Rows are points. To make a cloud, some directions were put in groups of two or more. Within a group, all points are equally far from the middle, so they leave a hole (a ring in 2 directions, a hollow ball in 3). The other directions are filled evenly. Then the cloud was stretched, turned, moved and blurred a little. Count the holes, and give their numbers of directions, smallest first.

Cloud:
[[-20  43 -28]
 [ 12 -24  25]
 [-17   5  40]
 [-32  21  25]
 [ -4  30  34]
 [ -1   9 -50]
 [-36  34 -13]
 [-10  31  32]
 [  1  48 -10]
 [ 28 -17  -3]
 [ 25 -20  -7]
 [ 15   5 -41]
 [ 13  22  34]
 [-22  47  -5]
 [-36   4  22]
 [ -8  50  -3]
 [-22  34  24]
 [-31  15 -42]
 [  3  46 -22]]
Holes: 1 (3)

Cloud (28 x 4):
[[-17  26 -30 -24]
 [-41  10 -19 -13]
 [ -5  42  -9  28]
 [-44  -1  16 -15]
 [-35 -26   2 -10]
 [ 29  54 -10   5]
 [ 51  20  32  15]
 [ 59  -2  20  13]
 [ 15 -23  25  36]
 [-18 -25  19 -24]
 [ 11  54 -14 -10]
 [ 45 -23  19   7]
 [-29 -23 -24  -3]
 [  2 -20 -13  41]
 [ 19  39  29 -29]
 [ 19  -6 -29  38]
 [-39  29   6   6]
 [ 35 -31  15  -7]
 [ 58  37   7  10]
 [-12 -14  24 -33]
 [ 38  52  -6   6]
 [-38 -12  16 -19]
 [-29  38  -4   9]
 [-41  -3 -19 -12]
 [ 43   1 -35  23]
 [  5 -40  16  12]
 [-19   5 -38 -21]
 [ 53  22  30  13]]
Holes: 2 (2, 2)

Cloud (54 x 6):
[[-28  14 -17  -4  40  40]
 [ 27 -11 -17  16  31 -13]
 [-36 -28  46  31 -27  -2]
 [ -3 -46  -5  16  27 -10]
 [-16 -18 -26 -18  20  58]
 [ 16 -13 -49 -23 -25  17]
 [ 12 -33   6   9 -10 -48]
 [  3  -7  11  46  -6  40]
 [-21 -31 -13  15   2 -48]
 [ 15 -11  27  25 -12 -26]
 [-37  14  -3 -48  17  -2]
 [ 24 -48 -17  32   3 -17]
 [  6 -29 -50  15  -9 -23]
 [-36  10  20  -4  24  26]
 [-31  14  -3  -6 -21 -28]
 [-13  38 -33   0  30  45]
 [  9 -42   4   8 -55 -11]
 [-19 -12  42 -23 -15 -19]
 [  3 -20   9 -36   6 -32]
 [ 30 -20 -45 -24  28  32]
 [ 30 -57 -16   3  -5  10]
 [  9  16 -65 -55  33   8]
 [-15  17  17  -3  41   9]
 [-16  11 -15   0 -31 -17]
 [ 28 -45  12  16 -24  -4]
 [ -9  -2 -20 -46  41  36]
 [ 17  23 -13 -17  29 -24]
 [  0 -21 -43 -39 -15  49]
 [-24   7 -44 -15  42 -17]
 [ 15 -20 -16   2  30 -34]
 [ 23 -32 -14  50  -6   5]
 [-24 -29  20  30  10 -34]
 [-12  10  25  39 -11 -25]
 [-16 -52  13 -18   0  12]
 [ 17 -57 -44  22   1  -1]
 [-20  20  -9 -51  21  51]
 [ 33  25 -25 -11  21  13]
 [  7   7 -30 -38  44  45]
 [  1 -63 -22  23 -40   5]
 [ -9  30 -37  20  28  -3]
 [-28 -30  39 -16 -42   4]
 [-10 -32  44 -11 -16  13]
 [  5 -55 -22  14 -14 -40]
 [ -5 -17 -22  -1 -20  63]
 [-18  24  -9 -45  43  -7]
 [ -9  21   8  26 -26   1]
 [-26   4  46  25 -25 -16]
 [ -7  32  10 -22   7  58]
 [-27 -48  -7   5 -20 -38]
 [ -7 -26 -23 -45   5 -34]
 [  5 -17  -5 -19 -52  16]
 [-19  -1 -51 -23 -11  -6]
 [-31 -19 -24  13  14 -34]
 [ -5 -22   3  -5 -14 -55]]
Holes: 1 (6)
